Each row is a point. Two turns around zero, p and q, are shown by what they do to some points. Where does a point land after both, in the order given? Backwards means that the second turn is done in reverse. Each puzzle has new turns, and all numbers are rounded.

Turn p:
[0.02 0.31] => [ 0.31 -0.06]
[-0.15 -0.39] => [-0.37  0.20]
[0.13 0.08] => [ 0.06 -0.14]
Turn q:
[0.23 0.27] => [0.32 0.16]
[ 0.14 -0.32] => [ 0.00 -0.35]
[0.06 0.29] => [0.17 0.24]
[-0.14 -0.01] => [-0.13  0.05]
[-0.29 -0.24] => [-0.36 -0.10]
Where do these land?
p, then q: [-0.10 -0.03] => [0.03 0.10]
p, then q: [ 0.32 -0.39] => [-0.50 -0.08]
p, then q backwards: [0.02 0.39] => [0.38 0.09]
p, then q: [-0.14  0.16] => [0.21 0.04]
q, then p: [-0.10 -0.14] => [-0.07  0.16]

Turn p:
[-0.14  0.21  0.05] => [-0.18 -0.17 -0.06]
[ 0.09 -0.39 -0.47] => [ 0.49  0.26 -0.26]
[0.15 0.20 0.22] => [-0.29  0.06  0.16]
[-0.09 -0.01  0.19] => [-0.03 -0.14  0.16]
Turn q:
[-0.20  0.38  0.21] => [ 0.00  0.48 -0.05]
[ 0.01 -0.15 -0.28] => [ 0.16 -0.26 -0.09]
[-0.18 -0.34 -0.04] => [-0.15 -0.24 -0.26]
[ 0.09 -0.11  0.30] => [-0.31  0.02  0.13]
[ 0.28  0.20 -0.19] => [ 0.29 -0.01  0.27]
Where do these land?
p, then q: [0.06 0.42 0.25] => [-0.14  0.14 -0.45]
q, then p: [ 0.42 -0.12 -0.11] => [0.14 0.00 0.43]
q, then p: [-0.37 -0.14  0.35] => [ 0.03 -0.32 -0.42]
p, then q: [ 0.09 -0.13 -0.04] => [0.04 0.07 0.14]
q, then p: [-0.15 -0.01 -0.30] => [ 0.11  0.30 -0.10]
q, then p: [-0.06 -0.02 -0.15] => [ 0.07  0.14 -0.04]

Turn p:
[-0.13 -0.16 -0.35 -0.11] => [-0.11  0.07  0.04  0.40]
[ 0.11  0.02 -0.10 -0.18] => [-0.16 -0.07 -0.13  0.07]
[ 0.27 -0.09  0.45  0.34] => [ 0.48 -0.17 -0.10 -0.36]
[-0.01  0.33  0.14  0.25] => [ 0.07  0.25 -0.01 -0.35]
[-0.24 -0.10 -0.14 -0.30] => [-0.26 -0.08  0.21  0.24]
Turn q:
[-0.25 -0.15  0.32 -0.03] => [0.35 0.18 0.14 0.10]
[ 0.12 -0.27 -0.20 -0.45] => [-0.03 -0.13  0.30 -0.47]
[-0.10  0.35 -0.11 -0.11] => [-0.32  0.10  0.14  0.16]
[ 0.29  0.16 -0.07  0.21] => [-0.20 -0.03 -0.34 -0.01]
[-0.07 -0.09  0.06  0.38] => [ 0.20 -0.12 -0.23  0.23]
Where do these land?
q, then p: [-0.67 -0.20  0.14  0.03] => [ 0.51 -0.15 -0.28 -0.39]
p, then q: [ 0.03  0.36 -0.13 -0.03] => [-0.21  0.02  0.26  0.19]
p, then q backwards: [ 0.08 -0.07  0.04 -0.24] => [ 0.02  0.02 -0.25  0.10]
q, then p: [0.34 0.15 0.10 0.09] => [-0.27  0.23  0.01  0.18]
p, then q: [-0.17 -0.13  0.07 -0.04] => [ 0.17  0.12 -0.09 -0.01]
p, then q backwards: [ 0.39 -0.11 -0.23  0.20] => [ 0.11 -0.04  0.25  0.43]

Turn p:
[ 0.09  0.02 -0.20  0.35  0.03  0.05] => [-0.10 -0.36  0.04  0.14  0.10 -0.09]
[-0.19  0.06  0.25  0.29 -0.30 -0.14] => [-0.11 -0.02  0.44  0.09 -0.28  0.01]
[ 0.10  0.48 -0.02 -0.27  0.00 -0.15] => [ 0.10  0.28  0.02 -0.15  0.09 -0.47]
[ 0.01 -0.44  0.29 -0.39  0.44  0.35] => [ 0.31  0.13 -0.31 -0.33  0.20  0.62]
[ 0.04 -0.12 -0.31  0.22 -0.23  0.27] => [ 0.06 -0.38 -0.16  0.29 -0.18 -0.03]
[ 0.21 -0.07 -0.10 -0.07  0.00 -0.13] => [-0.17 -0.01 -0.18 -0.10  0.00 -0.08]
[-0.26  0.07  0.09 -0.12  0.08 -0.26] => [-0.09  0.35  0.16  0.07  0.09  0.03]
Turn q:
[ 0.03 -0.19 -0.03 -0.03 -0.31 -0.42] => [-0.19  0.21  0.16 -0.02  0.30 -0.34]
[-0.14  0.04  0.00  0.19 -0.41 -0.14] => [ 0.02  0.15  0.09  0.08 -0.07 -0.45]
[-0.06  0.39 -0.01 -0.01 -0.29 -0.14] => [ 0.38  0.08  0.05 -0.07  0.03 -0.32]
[-0.35  0.00  0.02 -0.10  0.09 -0.32] => [-0.02  0.41  0.06 -0.26  0.00  0.02]
[-0.20 -0.22 -0.03 -0.36  0.26  0.51] => [-0.24 -0.29 -0.33 -0.36 -0.27  0.31]
[ 0.12  0.12 -0.14  0.26  0.30  0.05] => [ 0.14  0.07 -0.11  0.31 -0.03  0.27]
[0.31 0.02 0.30 0.10 0.13 0.43] => [ 0.04 -0.49  0.16  0.19 -0.19  0.24]
[ 0.28 -0.17 -0.11 -0.04  0.22  0.03] => [-0.14 -0.13 -0.08  0.13  0.22  0.25]
Where do these land?
q, then p backwards: [ 0.43  0.22 -0.08  0.40  0.42 -0.40] => [-0.77 -0.05 -0.10 -0.01  0.32  0.16]
q, then p: [-0.22 -0.15  0.15 -0.03 -0.20 -0.19] => [-0.01  0.35  0.19 -0.04 -0.04 -0.08]
p, then q: [-0.08  0.07  0.36 -0.22  0.01  0.02] => [ 0.27 -0.28  0.09 -0.16  0.08 -0.01]
q, then p: [0.27 0.06 0.16 0.33 0.15 0.08] => [ 0.00 -0.38  0.21 -0.07 -0.12  0.17]
q, then p backwards: [-0.25 -0.22 -0.18 -0.20  0.01  0.19] => [ 0.34 -0.22 -0.04 -0.15 -0.06 -0.15]
p, then q backwards: [-0.05 -0.23 -0.22 -0.35 -0.33  0.04] => [-0.30  0.04 -0.32  0.29  0.11  0.22]
q, then p: [-0.10  0.25 -0.19  0.06 -0.06  0.27] => [-0.21 -0.16 -0.25  0.07 -0.14 -0.18]

Turn p:
[-0.16 -0.20 -0.38 -0.05  0.10 -0.22  1.05  0.06] => [-0.18  0.32 -0.35  0.24  0.29 -0.35  0.91 -0.12]
[-0.21 -0.02  0.14 -0.06 -0.19 -0.29 -0.13  0.15] => [ 0.17  0.03 -0.20  0.21 -0.18  0.26 -0.07 -0.07]
[-0.23 -0.07  0.19 -0.07 -0.02  0.21 -0.29 -0.06] => [ 0.16  0.01  0.19 -0.07 -0.23  0.02 -0.24 -0.23]
[ 0.44 -0.40  0.20 -0.12 -0.17 -0.11 -0.26 -0.14] => [-0.01 -0.69  0.02  0.18 -0.05 -0.03 -0.16 -0.02]
[ 0.20  0.03 -0.26  0.01 -0.19  0.01  0.09  0.06] => [-0.08 -0.06 -0.28 -0.08  0.16 -0.15 -0.03  0.11]
[ 0.03  0.10 -0.28  0.24 -0.08  0.20 -0.21  0.07] => [ 0.14  0.11 -0.04 -0.18  0.21 -0.14 -0.30  0.14]
[ 0.03 -0.05 -0.01 -0.32  0.01 -0.03 -0.10 -0.04] => [-0.22 -0.08 -0.03  0.09 -0.10  0.01 -0.12 -0.18]
[ 0.01  0.15  0.39  0.06  0.31  0.27 -0.19  0.22] => [ 0.05  0.00  0.40 -0.32  0.04  0.39 -0.06 -0.11]
[-0.02  0.05  0.15 -0.05 -0.26 -0.05  0.20 -0.16] => [ 0.01 -0.08 -0.16 -0.04 -0.29 -0.07  0.19  0.07]
[ 0.12  0.21 -0.32 -0.03 -0.06 -0.18  0.10 -0.12] => [-0.24  0.12 -0.21  0.09  0.05 -0.14 -0.02  0.27]
[-0.20  0.19  0.18  0.38  0.55  0.20 -0.24 -0.04] => [ 0.17  0.31  0.66 -0.13  0.11  0.19 -0.10  0.13]
Turn q:
[ 0.23 -0.15  0.30  0.45 -0.19  0.29  0.01 -0.15] => [ 0.19 -0.16 -0.49 -0.02 -0.37  0.06  0.12  0.24]
[ 0.00 -0.10 -0.23  0.14 -0.02  0.33  0.42 -0.11] => [-0.02  0.45 -0.29 -0.01  0.02 -0.02  0.03  0.29]
[ 0.38  0.10 -0.20 -0.33  0.33 -0.06 -0.44  0.12] => [-0.60 -0.29  0.22 -0.28  0.11  0.02  0.09 -0.19]
[ 0.02  0.17  0.08 -0.25 -0.30 -0.10  0.29  0.04] => [ 0.24  0.03  0.04 -0.15  0.23  0.04 -0.37  0.09]
[-0.21  0.15 -0.14  0.22 -0.15  0.06 -0.02 -0.20] => [ 0.16  0.09  0.15  0.12 -0.08 -0.02  0.16  0.31]
[ 0.20 -0.03  0.12  0.39 -0.13 -0.22  0.03  0.00] => [ 0.10 -0.20 -0.16  0.19 -0.15  0.36 -0.03  0.10]
[-0.40 -0.38  0.08 -0.30  0.52  0.03  0.02 -0.27] => [-0.24  0.33  0.08  0.25 -0.23 -0.55 -0.10 -0.39]
[ 0.03  0.02 -0.14 -0.19 -0.22 -0.15 -0.16  0.28] => [ 0.02 -0.22  0.10 -0.03  0.41  0.05  0.03 -0.06]
[-0.25  0.21  0.12 -0.13  0.15 -0.20 -0.15  0.29] => [ 0.14 -0.03  0.34 -0.05  0.08  0.07  0.06 -0.39]
Where do these land?
q, then p: [-0.11  0.15 -0.43 -0.63  0.26 -0.11  0.08  0.66] => [-0.45  0.34  0.80  0.09 -0.37  0.11  0.13 -0.06]
p, then q: [-0.14 -0.10 -0.05  0.26 -0.05  0.08 -0.58 -0.13] => [-0.13 -0.61 -0.04 -0.11 -0.13  0.10  0.15 -0.09]
q, then p: [-0.07 -0.18  0.28 -0.44 -0.23 -0.13 -0.11 -0.03] => [-0.01 -0.27  0.18  0.49  0.03  0.04 -0.19  0.08]
p, then q backwards: [-0.07 -0.12  0.33  0.18 -0.04  0.26 -0.08  0.02] => [-0.13  0.33  0.28 -0.02 -0.08 -0.01 -0.12  0.10]
q, then p: [ 0.34  0.30  0.04 -0.04 -0.23 -0.13  0.19 -0.01] => [-0.06 -0.12  0.08 -0.18  0.13  0.09 -0.32 -0.37]
q, then p: [ 0.40 -0.01  0.28  0.23  0.39  0.05  0.17 -0.12] => [ 0.10  0.14 -0.35 -0.18 -0.23 -0.35 -0.33 -0.13]
p, then q: [ 0.02 -0.10 -0.29 -0.04 -0.18  0.21  0.06 -0.28] => [-0.05 -0.16  0.26  0.30  0.13  0.13 -0.18 -0.07]
q, then p: [-0.09  0.12 -0.10  0.26  0.09  0.03  0.10 -0.06] => [ 0.03  0.05 -0.12 -0.30 -0.01  0.05  0.08  0.07]
q, then p backwards: [-0.17  0.13  0.27  0.11 -0.13 -0.12  0.02 -0.33] => [-0.15 -0.06  0.18  0.18 -0.15 -0.06 -0.26 -0.30]
p, then q backwards: [-0.10 -0.18 -0.32  0.11  0.12 -0.15  0.16  0.28] => [-0.20 -0.27 -0.23 -0.01 -0.13  0.01  0.15  0.30]

Turn p:
[-0.06  0.12  0.23 -0.63 -0.14  0.08 -0.47 -0.08] => [ 0.37  0.56  0.05 -0.08 -0.01  0.40  0.32 -0.04]
[-0.06 -0.01 -0.15  0.05  0.27  0.43  0.45  0.33] => [-0.29 -0.11  0.21 -0.21 -0.09 -0.60  0.23 -0.04]
[-0.14 -0.02 -0.22  0.24  0.08 -0.22 -0.24  0.04] => [-0.12  0.11 -0.18  0.21 -0.10 -0.01 -0.33 -0.13]
[-0.12  0.10  0.19  0.30 -0.17  0.13 -0.13  0.01] => [-0.12  0.02 -0.21  0.26  0.26 -0.01  0.13  0.04]
[ 0.14  0.24 -0.20  0.15  0.06 -0.08  0.22 -0.25] => [-0.21 -0.21 -0.18 -0.25 -0.07  0.06 -0.16  0.21]
[-0.32 -0.02  0.12 -0.04 -0.24  0.06  0.24 -0.14] => [-0.07 -0.01  0.19  0.20  0.02  0.03  0.15  0.39]
[-0.11  0.01  0.31 -0.15  0.16 -0.18 -0.15 -0.01] => [-0.04  0.16  0.21  0.05  0.11  0.30  0.01 -0.18]
[ 0.07 -0.07 -0.13  0.32 -0.18 -0.08  0.18 -0.17] => [-0.03 -0.31 -0.16  0.10  0.04 -0.07 -0.20  0.24]
[ 0.00 -0.33  0.12 -0.50  0.02 -0.05 -0.64 -0.21] => [ 0.59  0.57  0.14 -0.01  0.12  0.29 -0.15 -0.14]
[ 0.33 -0.07 -0.32 -0.04  0.05 -0.05  0.36  0.48] => [ 0.06 -0.42  0.04 -0.16 -0.43 -0.34  0.07 -0.26]
[ 0.28  0.04  0.06  0.30  0.10 -0.02  0.19 -0.01] => [-0.13 -0.37 -0.10 -0.13  0.16 -0.06 -0.07 -0.08]
Turn q:
[ 0.17 -0.24  0.23 -0.12 -0.06  0.13  0.37 -0.25] => [-0.08 -0.27 -0.43  0.13 -0.04  0.27  0.00 -0.13]
[-0.27 -0.10  0.10 -0.35 -0.23 -0.14  0.22 -0.08] => [-0.14  0.29 -0.41  0.09 -0.19  0.10  0.06  0.12]
[ 0.09 -0.12 -0.33  0.28  0.15 -0.27 -0.13 -0.05] => [-0.09 -0.09  0.36 -0.07  0.25  0.09  0.25  0.20]
[ 0.05 -0.04 -0.13  0.09  0.44  0.03 -0.24  0.25] => [ 0.28  0.09  0.42  0.04  0.25  0.09 -0.06 -0.07]
[0.03 0.36 0.15 0.28 0.06 0.06 0.05 0.01] => [ 0.00 -0.10  0.03 -0.30  0.08 -0.24 -0.04 -0.27]
[ 0.00  0.10  0.03  0.06  0.24 -0.25 -0.31  0.01] => [-0.16  0.18  0.37 -0.04  0.14  0.02 -0.04 -0.11]
[-0.56 -0.09 -0.13 -0.41 -0.22  0.11  0.37  0.11] => [ 0.25  0.43 -0.56 -0.02 -0.19  0.04  0.02  0.34]
[ 0.25  0.34  0.01  0.12  0.07  0.08 -0.47  0.13] => [ 0.01 -0.09  0.53 -0.05 -0.11 -0.26 -0.21 -0.18]
[ 0.37 -0.06 -0.15  0.22  0.11 -0.27 -0.14  0.34] => [ 0.09 -0.10  0.46  0.16  0.09 -0.06  0.38 -0.13]
[-0.25 -0.42  0.26 -0.06 -0.44  0.26  0.29 -0.21] => [-0.12 -0.14 -0.72  0.29  0.02 -0.06 -0.11  0.22]
[ 0.12  0.26 -0.04 -0.09 -0.13  0.25 -0.01 -0.25] => [-0.04 -0.22 -0.04 -0.21 -0.29 -0.02 -0.23  0.02]
Where do these land?
q, then p backwards: [-0.18 -0.18 -0.09  0.10 -0.47  0.20 -0.06  0.11] => [-0.13 -0.12 -0.29  0.24 -0.34  0.23  0.13 -0.03]
q, then p: [ 0.10 -0.38 -0.41  0.12 -0.29  0.15  0.15  0.07] => [ 0.10 -0.43  0.10  0.14 -0.12 -0.41  0.00 -0.27]
q, then p: [-0.26 -0.11  0.18  0.26 -0.04 -0.15  0.24  0.13] => [-0.29 -0.06  0.08 -0.24 -0.25 -0.01 -0.25  0.01]
q, then p backwards: [ 0.20  0.23  0.34  0.20  0.07  0.09  0.16 -0.13] => [ 0.35  0.05  0.01  0.20  0.28 -0.07  0.00  0.23]
q, then p: [ 0.23  0.15 -0.27 -0.03 -0.34 -0.11  0.02  0.23] => [ 0.11 -0.43  0.11  0.23 -0.10  0.11  0.17  0.12]
p, then q: [ 0.01  0.32 -0.26 -0.56  0.33 -0.06 -0.06 -0.21] => [ 0.06  0.19 -0.17 -0.02 -0.68 -0.14 -0.31 -0.03]
q, then p backwards: [ 0.17 -0.12  0.16 -0.49  0.36 -0.19 -0.08 -0.34] => [-0.19  0.26  0.20 -0.10  0.19 -0.59 -0.21 -0.09]
p, then q: [-0.23  0.05  0.26  0.18  0.21  0.10 -0.07  0.37] => [-0.25  0.08 -0.21 -0.37  0.31  0.05 -0.03 -0.01]
p, then q: [-0.04  0.05  0.09  0.21  0.17 -0.04 -0.30 -0.23] => [ 0.11  0.08  0.26 -0.22  0.09  0.05 -0.28  0.07]
